Rows are points. Two turns around zero, p and q, are shown by what they do to some points. Write where each new point lands after one turn and then the other. Backwards means that the second turn is done in reverse. Each puzzle has new turns, and all numbers are rounded.

Turn p:
-0.013; 0.009 -> -0.013; 0.010
-0.033; -0.017 -> -0.034; -0.015
0.046; 0.008 -> 0.046; 0.006
Turn q:
0.026; -0.002 -> 0.019; -0.018
-0.004; -0.042 -> -0.029; -0.030
0.014; 0.013 -> 0.019; 0.001
-0.036; 0.031 -> -0.009; 0.047
Where do these land?
p, then q: -0.007; 0.038 -> 0.020; 0.033
p, then q: -0.025; -0.016 -> -0.029; 0.005
p, then q: 0.032; -0.022 -> 0.009; -0.038

Turn p:
0.035; -0.010 -> 0.034; -0.013
0.024; 0.017 -> 0.025; 0.015
0.010; -0.003 -> 0.010; -0.004
-0.059; -0.015 -> -0.060; -0.010
-0.010; 0.012 -> -0.009; 0.013
Turn q:
-0.054; 0.005 -> -0.046; 0.029
-0.014; 0.021 -> -0.003; 0.025
0.038; -0.019 -> 0.025; -0.034
0.032; -0.003 -> 0.027; -0.017
-0.001; -0.004 -> -0.003; -0.003
Where do these land?
q, then p: 0.008; 0.010 -> 0.012; 0.004
q, then p: 0.022; -0.006 -> 0.016; -0.017
q, then p: 0.007; 0.014 -> 0.013; 0.008
p, then q: -0.057; -0.037 -> -0.068; -0.001
p, then q: 0.020; 0.019 -> 0.027; 0.006

Turn p:
0.014; -0.011; 0.029 -> 0.031; -0.001; 0.013
0.033; 0.016; 0.019 -> 0.035; 0.012; -0.019
-0.047; 0.018; -0.028 -> -0.055; 0.017; 0.005
0.034; -0.017; 0.004 -> 0.029; -0.023; -0.011
-0.034; -0.006; -0.025 -> -0.041; -0.006; 0.011
Turn q:
0.029; 0.008; -0.013 -> -0.024; 0.012; -0.019
-0.001; -0.038; 0.009 -> 0.019; -0.029; -0.019
0.003; 0.037; -0.012 -> -0.022; 0.027; 0.017
-0.009; -0.039; 0.041 -> 0.050; -0.020; -0.019
-0.023; 0.031; -0.025 -> -0.023; 0.008; 0.039
Where do these land?
p, then q: -0.016; 0.027; -0.007 -> -0.007; 0.011; 0.030
p, then q: -0.016; -0.042; -0.039 -> 0.034; -0.049; 0.005
p, then q: 0.021; 0.005; 0.016 -> -0.017; 0.011; -0.018
q, then p: 0.044; -0.008; 0.026 -> -0.028; -0.007; -0.043
p, then q: -0.043; 0.031; 0.016 -> 0.014; 0.039; 0.037
p, then q backwards: 0.010; -0.013; -0.011 -> -0.002; -0.019; -0.006

Turn p:
-0.011; -0.008; -0.025 -> -0.013; 0.021; 0.014
0.003; -0.028; -0.009 -> -0.029; 0.004; -0.004
0.034; -0.016; -0.029 -> -0.019; 0.031; -0.030
-0.042; 0.024; 0.022 -> 0.025; -0.024; 0.040
0.016; 0.029; 0.041 -> 0.037; -0.032; -0.019
Turn q:
0.014; 0.019; -0.020 -> 0.017; -0.025; 0.006
0.018; -0.009; 0.052 -> -0.025; 0.030; 0.040
0.038; 0.006; 0.006 -> -0.008; -0.019; 0.033
-0.031; 0.023; 0.008 -> 0.029; 0.025; -0.009
-0.039; -0.030; -0.041 -> -0.007; -0.008; -0.063
0.000; -0.008; -0.004 -> -0.007; -0.003; -0.005
Where do these land?
p, then q backwards: -0.014; 0.010; 0.023 -> 0.018; 0.017; -0.015
q, then p: 0.020; 0.033; 0.021 -> 0.012; -0.034; -0.025
q, then p: 0.011; -0.026; 0.014 -> 0.004; -0.010; 0.029
q, then p: -0.018; -0.016; -0.058 -> -0.044; 0.045; 0.002
